Each row of a before or after table is a point. One or more steps were done to the points. Then noise was added and the rows were shuffled. The steps act on columns, c1 being the first. Name the steps. A step turns or swaps two columns, mirrors them in a line or flattens them onto one, adds a multiple of one to another, or multiplies or shifts one. Angles are multiples of 10 degrees, from the lower column toward the higher: turns from -170 to 170, lines from 10 to 170 but not 90. Use the fewest steps. Two steps may share a column if one is a turn and the other turns, adds or multiplies; they go together, in the order done. Otherwise the lowest column goes first.
In the rows, 128 means zero.

Before (9 x 2):
[[213 107]
 [111 105]
 [152  41]
 [191  90]
 [ 85 140]
 [106 101]
 [ 94  98]
 [115 101]
 [ 64 161]]
After:
[[114 116]
 [112 132]
 [136  94]
 [121 118]
 [155 114]
 [162 119]
 [118 116]
 [125 117]
 [103 141]]
Steps: multiply c1 by 0.4; multiply c2 by 0.4

Before, 8 rows:
[[139  96 111  94]
 [126  96 136  88]
 [140 121 152 110]
 [127 156 190 126]
 [ 73  42  70 118]
 [ 74  79  90 192]
 [155 117 116 111]
 [150  87 168 114]]
After (8 x 4):
[[128 130 111 107]
 [128 118  24 117]
 [128  99 190 125]
 [128  72 124 111]
 [128 119  93  83]
 [127 100 108  78]
 [128 105 139 104]
 [128 127  66 213]]
Steps: multiply c1 by 0; turn c2 and c3 by 50 degrees; multiply c4 by 1.3

Before, 14 rows:
[[135 166 163 192 185  80  75 133]
 [153 106 115  70  80 133 117 175]
 [150 121  55 113  83 132 149 154]
 [154  73  96  87  82 117 107 106]
 [133 160 124 163 169 133 114  76]
 [ 94  88  67  58 131 108 146 126]
 [110 112 143 227 168 127  89 117]
 [124 154 151 144 170 154  41  84]
 [ 85  98 101  83  72 128 147 142]
 [133 102  92 115 116  84 109 104]
 [139 130 130  82  73 103 130 114]
 [100 149 124 204 155 110 129 109]
 [163 117 194 142 189 139 110  83]
 [149 147 138 189 188 122  93 145]]
After, 14 rows:
[[170 117 133  91  19 109 164 108]
 [110 134 187  63  66  99 166 127]
 [165 113  70 145 135 149  86  83]
 [116 136  89 228 103 126 134 121]
 [157 116 127  74  20 138 143 170]
 [136 124 124  79   6  89 120 112]
 [ 97 135 130 204  97  98 127 112]
 [121 134  45 143 105 171 164  84]
 [120 129  67 189 126  53 135 138]
 [135 119  98 192 126 118 147 146]
 [140 124 137 116  54  56 165 105]
 [150 121 189 111  24 136 164 152]
 [121 133 118 162 108 136 144  80]
 [101 138 163  79  10 127 135 149]]
Steps: flatten c1 and c2 onto the line at 160 degrees; turn c3 and c7 by -130 degrees; shift c5 by -60; multiply c6 by 1.6

Before (13 x 12):
[[126 131 145 155 125 156  85 161 123 111  89 144]
 [105  78 128 130 124 116 121 130 156 132 100 156]
 [128  78 135 107 135 129 110  76 100 127 147 119]
 [126 154 108  79 160 109 134 130 167 126 129 136]
 [143 188 144 130 121  79 126 148 117 152  64 117]
 [120 149 114  98 107 137 134  99  87 137 120 135]
 [110 184 135 144 129 107 100 139 107 139 121 140]
 [150 112 129 154 153 104 135 177 119 157 111 176]
 [134 170 127 143  73 121 116 108 118 106 126 123]
 [115 158 154 130 167 121 155 111 124 136  97 147]
 [127 156 133 104  98 121 120 144 144 157 121  76]
 [145 128 148  85  83 152  89 108 133 164 134 116]
 [112 133 181 145  93  98 111 155 103  97 103 126]]
After:
[[129 134 129 150 141 177  79 142  91 116 124 164]
 [128 137 141 138 187  83 107 132 102  94 102 156]
 [132 210 179 137 146 120 111 121 131 103 122 101]
 [125 126 164 130 162 165 109 119 136 158 129 107]
 [122 240 127 139 133  95 100 140 125 144 101 136]
 [130 174 152 117 121 143 141 133 121 137  89  96]
 [127 181 155 124 146 119 130  75 119 161 150 152]
 [128 179 103 125 101  99 149 135 130 128 166 131]
 [127  94  98 129 121  87 125 171 111 158 120 176]
 [128  25 128 131 126 109 122 151  98 134 156 131]
 [128 186  83 122 138 113 151 150  90 135 124 117]
 [126  28 120 130 134 130 116 117 147 133 102  82]
 [126 252 129 123 147  52 125 114  69 156 120 148]]
Steps: multiply c1 by 0; multiply c2 by 2; turn c3 and c5 by 110 degrees; flatten c4 and c7 onto the line at 110 degrees; multiply c6 by 1.6; swap c8 and c12; swap c9 and c11

Before, 9 rows:
[[168 199 187 185  74  48 131 110 114 130  76  72 142  77 154  91 141 199]
 [140  93  81  69 158 130 123 127 119 117 195 148 107 124 104 101  63 119]
 [127  97 117 123 133 125  83  96 127  95 153 133  84 132  69 118  93 158]
 [113 158 160 183  65 107  85 148 119 117 125 132  98  96 169 153 124 193]
 [135  97 107 121 122 138 158 131 164 114 148 142  77 127 107 113  83 127]
 [164 122  95 153  89 179  71 148 151 133 123 156  89  78 120 146 133 138]
 [138 135 126 132 105 114  69 159 140  93 135 116  58  83 111 185 147 156]
 [157 134 134 159  94 144  90 143 128 130 124  90 104 126 137 175 151 180]
 [ 78 180 167 111 155  55 207  82 114 158 111 233 156 147 172  89 142 159]]
After (9 x 18):
[[133  96 142  45  90 138 160 135  89 119  74 145  77 121 111 154  81 130]
 [124  97 138 135 108 126  80  97 127 130  85 126  83 125  71 140  93 157]
 [119 132 165  94 121 117  69 157 120 128  30 115  53  86 112  88 145 160]
 [194 198  87 145  88  52 128 111 192 125  93  68 147  82 153 120 137 199]
 [127  92 155 167 114 131 122 127  80 131 164 150 108 122 108 173  61 117]
 [120 154 111 133  67 106  85 148 189 127  80 133 102  94 170  91 127 191]
 [142 125 177  62  93 179  70 152 126 123  68 156  89  72 122 140 134 137]
 [116 186  62 165 166  53 211  85 129 126 149 232 145 143 169 129 143 161]
 [135 139 163 121 107 140  96 142 156 128  83  90 108 127 136  86 153 180]]
Steps: turn c3 and c16 by -140 degrees; turn c1 and c3 by 30 degrees; multiply c9 by 2.5; turn c4 and c9 by 110 degrees; add 0.7 times c17 to c5; multiply c10 by 0; add 1.5 times c13 to c11

Before (13 x 24):
[[139 120 165 163 185 116 150 131 118 135 153 134 137 155 134 143 123 113
  119 107 152 151 111 131]
 [141 173 113 107 181 131 140 146 102 152 131 151 100 149 158  84 164 133
  132  59 138 139 115 118]
 [138  84 140 187 129 156 111 112 139 153 106  99 152 119 149 115 139 115
  138 104 120 157 123 145]
 [167 144 138 105 128 151 137 106 173  90 127 109 132 148 129 105 158 116
  167 110 126 135 144 127]
 [107 149 101 197 138  98  81  96 113 127  93 120 139 152 103  43 108 170
  120 104 140 125 117 137]
 [107 143 132 140 155 135 143  79 125 149 121 129 138 138 139 141 146 105
  110 155  85 146 130 143]
 [110 129 164 142  87 131 124 138 124 108 129 133 139 125 155 128  69 128
  164 141 117  96 145 111]
 [109 125 200 176 133 111 123 148 112 128 116 139 106 172 120 141  73 120
  124 143 139 154 110 162]
 [157 142 157 131  86 123 130  68 117 125 102 177 136 131 135 163 138  94
   87 105 110 149 150 134]
 [154 159 151 154 144 114 129 137 188 131 134 143 143 163 158 139 167 138
  170 159  90 133 129 120]
 [ 77  97 147 183 164 129 108 138 175 126 147 166 102  96  93 129  73 127
  108 114 137 117 154 111]
 [140 115 144 124 155 119 113  90 128 113 152 135 114 144 148 146 136  71
  144 127 130 101 117 159]
 [103 125 136 168 128 102  94 153 125 162 169 148 142 140 133  85 148 124
  135 101 129 160  81 113]]
After (13 x 24):
[[160 113  89 110 182 135 143 166 107 148 105 148 132 154 164  81 139 134
  144  57 137 115 114 123]
 [ 80  69 174 176 131 114 127 167 112 128 103 135 115 177 122 136 108 144
  106 141 139 123 110 163]
 [157 113 107 101 126 150 133  84 173  97 132 104 128 146 131 102 167 143
   98 109 121 139 150 126]
 [151 120 134 142 158 142 141  29 129 147 138 128 124 132 138 146 107 147
  144 158  87 148 136 147]
 [141 105 159 131  81 118 130   6 108 127 131 176 105 131 132 163 156 144
  159 105 105 153 149 140]
 [ 76 135 173 186 166 125 103 150 173 129 103 164 145 103 100 127  80 118
  126 117 139 136 152 105]
 [121 107 160 167 185 117 149 134 115 138 138 133 152 152 134 144 142 149
  111 108 151 137 107 131]
 [113 134 105 198 139  98  79  64 119 126 134 118  89 147 101  46 104 115
  149 100 133  91 115 141]
 [133 121 141 121 151 123 116  54 128 109 119 134 147 135 147 142 138 129
  108 126 131 189 115 154]
 [133 140 151 186 127 155 113 101 136 151 156  98 100 120 152 113 133 151
   95 108 117 132 125 143]
 [ 69 100 130 137  88 132 125 147 125 110 138 136 135 119 161 126 111 111
   86 142 114 142 144 114]
 [168  91 101 157 149 114 132 147 183 133 145 137 137 164 155 138 152 131
   87 164  85 120 129 123]
 [155 129 132 174 121 101  95 172 125 155 141 152 165 136 126  88 108 151
  117 104 130 122  80 117]]
Steps: swap c1 and c17; turn c2 and c3 by 130 degrees; turn c3 and c19 by 150 degrees; multiply c8 by 2; swap c11 and c13; turn c18 and c22 by -110 degrees; multiply c18 by 0.7

Before, 9 rows:
[[ 84 127 161 149 182 179 132 149 126  95  99 128  83 172 140 148 170  63
  132 145 115 212 120 106 113 158 121 117 140 133  85 144 101 136  94 140
   96  95 145 193  64 177 154 134  91  82 153 174]
 [129  86 125 114  63  97  83 104 131  80  98  96  80 158 103 162 187 130
  131 151 123 144 110 128 190 114 108 177 147 142 142 108 159  86 168 175
  124 156 145 122  76 186  94 130 166 131 118 180]
 [127 123 157 107 123 150 115 209 120  88 117 147  72 171 126 154 157  55
  140  66  32 116 188  54 157 107  92 151 142 100 107 171 124 130 193 146
  179 146 168  67 138 156 202 133 141 190 110 126]
 [216 151 168  95 160 112  87 145 150 116 107 177 117 138 134 150 104  74
  178 168 116 154 135  76 159  95  97 174 118 169 129 107 137 161 142 124
  142 145  81 151  92 151  90  62 141  93  93 115]
 [172 186 206  86 112  51 100  60 166 117 112 145 170 149 129 100 155 102
   85  99 122 123  67 130 137 157 107  91  94  61 148 140 125 143  88 123
  113 118 176  70 101  65 165  77  84 166 100 142]
 [ 81 149 133 104 153 135  96 176 146 128 191 133 125 166 109 131 117 165
  105 119  74 145 102  84 148  96  56 190 120 165 110 109  83 110 164  92
  108 153  97 169 138 114  89 150 150 134 189  82]
 [107 127 179 182  99 166 110 146 105 115 158 114  97 111 185  64 116  67
   91 131 152 102 101 114 149 103 157 157 120  86  89 137 130  47 114 115
   61 123  95 123 170 162 132 100 144 148 136 115]
 [102  97 145 131 117 139  98 124 141 147 159  77  98 110 181 106 110  74
  127 124 133 155 105 126 203 149 131 122 149  94 120 121 106 118 174 119
  158  75 163 192 106 114 153 169  62 154 126  66]
 [116 112  96 176 119 128 158 193  88 139 106  83 107 116  99 161  89 128
  161 157  32 116 127 160 154 152  59 114 134 145  54 104  85  99  52 169
  171  81 139 139 179 121 119 143 128 116  67 140]]
After, 9 rows:
[[126 123 158 151 145 148 115 209 119  91 114 146  74 176 127 150 156  55
  144  64  41 110 186  58 153 113  88 153 141  94  94 172 120 131 190  92
  179 144 169  72 140 160 201 121 140 188 109 131]
 [172 189 210 169 120  54 101  56 166 120 110 145 169 149 132  99 152 101
   88 101 123 123  65 131 141 159 109  91  98 124 160 142 124 147  90 102
  111 120 179  68  99  65 169 167  87 169  97  89]
 [106 133 180  79  86 165 113 142 106 112 158 120  97 112 187  64 113  65
   92 131 151 101 100 113 150 102 156 155 120  99  69 136 128  48 114  21
   56 125  92 124 167 157 135 160 144 151 133 126]
 [107 101 145 126 122 142  95 122 141 152 160  73  98 109 183 104 110  75
  128 123 132 156 100 130 204 145 127 122 151 137 116 121 107 120 174 119
  159  77 166 193 105 115 152 123  56 149 125 205]
 [131  86 120 143  67  95  84 105 127  79  95  97  82 155 104 162 184 132
  130 156 120 139 109 123 193 115 107 173 147 112 156 108 162  87 169 231
  125 158 147 123  78 192  98  98 163 131 115  85]
 [214 149 169 162 175 106  82 148 151 118 107 174 117 142 129 151 104  80
  175 166 113 154 140  78 163  95  97 176 117 163 129 100 129 158 145 214
  141 146  78 149  91 151  90 190 140  94  93 107]
 [ 80 149 136 152 192 132  96 180 145 125 191 133 126 168 108 127 115 168
  106 118  73 147 104  89 149  98  56 191 120 172 102 116  78 110 167 135
  105 149  99 167 136 110  86 132 151 134 194 179]
 [ 84 128 155 104 186 181 133 147 121  97 102 132  83 176 139 148 171  66
  134 146 116 210 119 103 111 159 122 118 136 152  57 139 100 136  92 223
  103  99 144 192  69 174 158 100  90  80 160  89]
 [117 115  99  80 154 131 157 197  89 137 103  84 102 117  98 165  87 128
  163 157  28 117 129 160 151 160  59 110 133  67  11 105  84  98  52  87
  169  80 137 137 180 121 122 111 120 118  67 121]]
Steps: multiply c4 by -1; add -0.5 times c27 to c5; add -1.5 times c41 to c30; turn c30 and c36 by 70 degrees; multiply c31 by 1.6; turn c44 and c48 by 150 degrees
